Every row gives one point. The ring and each string are closed loops that go straight from each point to the next, and from the last back to the first. Before rounding, they use only three directions, however many columns there are. How many times does the string pass through the ring? Passing back the other way cancels.
In the rows, 128 means zero.

Ring, 10 rows:
[[160 111 113]
 [170 121 130]
 [169 140 137]
 [153 163 131]
 [133 174 119]
 [118 174 109]
 [104 162  93]
 [106 144  86]
 [119 127  85]
 [142 113  96]]
String, 22 rows:
[[ 95 166  64]
 [135 157  82]
 [114 151 119]
 [ 97 168 124]
 [113 191 100]
 [133 185  91]
 [118 200 109]
 [133 195  93]
 [143 164  92]
 [122 157 117]
 [ 89 182 118]
 [ 92 188  82]
 [ 84 176  81]
 [104 164  63]
 [136 146  97]
 [117 140 108]
 [ 94 134  90]
 [108 135  60]
 [126 140  59]
 [134 142  98]
 [107 139 110]
 [ 85 149  87]]
Times through: 4

Ring, 9 rows:
[[126 101 143 114 114 133 106 125 109]
 [137 111 143 134 112 144 127 116 165]
 [136 121 139 141 113 144 135 113 182]
 [128 130 133 139 118 138 135 116 171]
 [118 132 128 131 123 128 128 123 138]
 [111 127 126 121 127 121 118 131  97]
 [109 115 129 110 127 118 106 137  63]
 [111 105 134 102 123 119  96 136  55]
 [117 101 139 104 119 124  95 132  70]]
String (20 x 9):
[[103 101 136  86 120 110  74 136  30]
 [116  96 139 100 120 122  92 136  54]
 [130 105 139 126 119 137 123 129 113]
 [124 111 137 121 118 132 115 126 115]
 [123 107 141 114 114 131 105 123 115]
 [132 111 140 131 116 140 127 122 142]
 [146 111 144 148 114 153 146 117 183]
 [141 118 144 142 107 150 133 106 208]
 [130 121 139 131 112 139 122 112 171]
 [131 117 138 135 117 140 131 120 153]
 [140 116 139 146 117 148 146 120 171]
 [143 117 144 145 108 151 138 108 205]
 [132 113 144 125 107 140 113 110 170]
 [126 111 140 121 113 134 112 120 133]
 [134 107 141 131 116 141 127 124 136]
 [133  96 145 120 115 139 115 127 111]
 [104  95 140  80 115 112  64 132  34]
 [107 104 136  92 119 115  80 132  52]
 [122 112 136 120 120 130 116 128 107]
 [114 111 135 108 120 122 100 130  84]]
Times through: 2
String:
[[127 117 134 133 124 135 132 129 122]
 [112 118 131 113 123 121 107 130  88]
 [ 96 118 126  93 128 105  85 138  34]
 [ 99 112 128  94 129 108  88 142  25]
 [109 106 132 104 127 117 100 140  44]
 [119 104 135 114 125 126 112 138  68]
 [ 99  97 135  79 122 107  68 141   7]
 [ 98  99 136  76 118 106  61 136  18]
 [113 104 138 101 118 121  91 130  73]
 [125 108 138 121 118 133 116 127 111]
 [135 103 142 130 117 142 127 126 127]
 [137 104 143 132 116 143 129 124 136]
 [133 111 139 133 119 140 131 124 137]
 [127 113 138 126 117 135 120 123 130]
 [138 111 141 139 116 146 137 121 157]
 [146 112 144 148 112 153 145 114 189]
 [143 118 144 146 109 152 140 108 207]
 [133 124 139 137 111 142 128 109 190]
 [121 124 135 125 115 131 115 116 149]
 [125 119 135 129 119 134 124 123 135]
 [136 119 136 145 120 144 145 122 160]
 [133 132 132 151 121 143 151 117 182]
 [133 127 132 148 123 142 149 122 166]
 [131 123 133 143 123 140 144 125 150]
 [114 137 124 133 128 125 132 126 128]
 [110 134 123 127 130 121 126 130 107]
 [119 125 128 131 128 128 132 131 110]]
Times through: 1

Ring:
[[159 129 110 111 174  91 111 114 133 101 128  85  90  79]
 [165 145 119 106 155  92 153 117 127  88 118  88  73  40]
 [142 136 135 142 115 136 170 133 111 132 135 134 115  86]
 [117 121 146 177  89 177 165 146  99 182 157 175 168 150]
 [106 117 137 180 104 181 136 143 105 208 168 168 205 187]
 [121 126 115 145 153 141 103 126 125 185 157 116 190 166]
 [132 125 106 129 175 118  87 118 133 161 150  95 166 149]
 [146 121 107 122 178 103  90 115 134 127 141  92 123 120]]
String:
[[169 144  94  82 208  62  99 101 147  87 119  42  86  56]
 [163 121 102 105 192  78  87 109 139  89 128  74  79  83]
 [157 118 114 121 167  97 107 117 129  98 132 100  83  89]
 [138 117 126 146 136 132 125 129 117 137 145 131 124 122]
 [139 122 127 144 135 132 132 129 117 137 143 129 125 116]
 [145 124 132 143 124 130 150 131 113 122 137 135 103  94]
 [165 149 129 114 132 103 182 124 118  85 115 104  64  25]
 [170 164 123  98 144  91 188 119 124  83 109  82  68   7]
 [154 151 121 114 146 108 161 121 124 115 125  94 106  59]
 [134 128 127 145 131 138 138 130 116 150 145 129 141 121]
 [114 109 145 185  92 180 146 146  99 183 163 183 168 169]
 [130 127 132 153 120 147 147 134 112 157 147 141 147 126]
 [139 140 130 139 124 135 162 131 114 143 138 125 133  96]
 [130 137 148 162  86 163 193 143  99 155 143 162 137 101]
 [149 148 127 125 132 120 169 126 118 124 129 110 113  68]
 [149 143 119 119 150 111 145 121 125 124 131  98 117  80]
 [151 142 121 121 147 112 148 122 123 120 130 101 110  75]
 [142 130 124 135 139 125 138 126 120 135 139 118 124 104]
 [147 125 128 138 133 124 143 128 116 120 136 126 103  93]
 [175 140 113  97 170  75 139 112 132  65 113  76  47  27]
 [142 114 124 143 142 126 119 127 119 129 143 128 114 119]
 [132 116 125 150 137 138 119 130 117 151 149 133 141 138]
 [158 142 106 102 181  88 117 111 137 109 126  70 106  74]
 [161 132  97  97 201  75  87 105 144 101 128  59  99  84]
 [149 116  99 115 195  92  69 110 140 122 141  80 121 125]
 [142 111 102 125 189 103  65 113 137 135 147  90 133 143]
 [157 133  95  97 203  78  83 105 145 112 131  57 114  94]
 [152 135 104 108 183  93 104 112 137 120 132  74 118  94]
 [151 134 106 111 179  96 106 113 135 120 133  79 117  95]]
Times through: 0
